Each row is a point. To make a cloud, some directions were put in groups of two or more. Within a group, all points are equally far from the middle, so they leave a hole (a ring in 2 directions, a hollow ball in 3). The other directions are filled evenly. Then the cloud was stretched, turned, moved and blurred a little. How many holes are there, and how many directions does each take, smallest first?
In the rows, zero is written as 128.

Cloud (14 x 2):
[[112  86]
 [132 154]
 [168 109]
 [164  98]
 [160  93]
 [122  82]
 [ 94 127]
 [ 98 138]
 [ 98 138]
 [125 155]
 [118  83]
 [102 144]
 [120 154]
 [127  81]]
Holes: 1 (2)

Cloud (20 x 3):
[[137 171 116]
 [114 113 111]
 [105 163 130]
 [139 173 130]
 [119 166 116]
 [139 156  70]
 [109 148 101]
 [109 161 119]
 [100 140 117]
 [159 159  94]
 [138  98  75]
 [113 118  77]
 [112 153 102]
 [126 146  65]
 [117 146  82]
 [120 171 124]
 [130 164  98]
 [161 108  87]
 [114 162 112]
 [103 157 126]]
Holes: 1 (2)

Cloud (27 x 4):
[[136 106 136  97]
 [123 120 112  88]
 [161 128 152 153]
 [154 152  90 133]
 [146 156 178 121]
 [176 138 118 137]
 [106 110 104 162]
 [103  89 146 143]
 [200 116  98 125]
 [132 105  81 112]
 [121 147  91 120]
 [142  96 142 114]
 [187 149 125  90]
 [109 137 112  93]
 [119 163 104 101]
 [155  83  92 126]
 [118 161 153 131]
 [142  75 113 143]
 [162 100 133 110]
 [183 150 113 112]
 [163 149 159 115]
 [141  79 138 141]
 [176 124 147 108]
 [104 150 128 126]
 [174 146 153  94]
 [149  95  67 113]
 [157 126 181 103]]
Holes: 1 (2)

Cloud (57 x 6):
[[142 134 106 143 165 181]
 [130 160 147 149 173 101]
 [163 139  92  88 116 163]
 [120 110 168  72 145 112]
 [ 84 117 128 173 147 143]
 [120 110 149 115  97 185]
 [116  94 134 166 111 172]
 [168 109 142 129 121 121]
 [107 129 129 114  84 180]
 [ 86 138 167 102 109 152]
 [128 135  86  99 140 107]
 [127 118  99 172 129 134]
 [115 117 143  97 179 112]
 [120 175 150  89 164 119]
 [101  93 165  92 156 130]
 [133 172  83 123 148 133]
 [137 187 120  89 145 105]
 [ 97 130  86 106 111 121]
 [ 82 124 134 151 125 174]
 [102 129 171 153 106 110]
 [113  89 135 181 138 140]
 [104  86 104 160 104 165]
 [ 92 148 174  86 123 125]
 [112 101 149 133  71 118]
 [128 184 155  89 118 125]
 [116 153 115 107 177 111]
 [113 114 110  61 112 136]
 [ 94  85  96 150 129 161]
 [ 96  99 127 177 154 150]
 [135 177 147 121 177 142]
 [151 119 119 165 143 121]
 [ 93 144 172 117 134  91]
 [100 100 113 148  85 119]
 [138 103 182 120 114 149]
 [127 148 117 132  97 176]
 [108 130 143 148 147  84]
 [109  99 167 171 148 119]
 [115 138 152 113  95 176]
 [ 83 113 147 127 124 182]
 [101  78 117 118 156 130]
 [171 142 149 117 113 112]
 [134 131 143  58 103 107]
 [157 100 118 145 130 169]
 [132 129 153 176 132 124]
 [130  84 116 126 169 143]
 [172 163 160 106 154 120]
 [123 147 156 102 162  84]
 [125 100 108  81 141 169]
 [128 176 113 149 139 114]
 [113  80 104 124  89 126]
 [153  91 153 119 149 156]
 [104 162 118  94 117  98]
 [ 79  99 103 129 120 120]
 [ 99 123 167  80 152 123]
 [101  99 126 123 171 115]
 [147 136 163 101 145 170]
 [146 101 162 141 130 103]]
Holes: 1 (6)
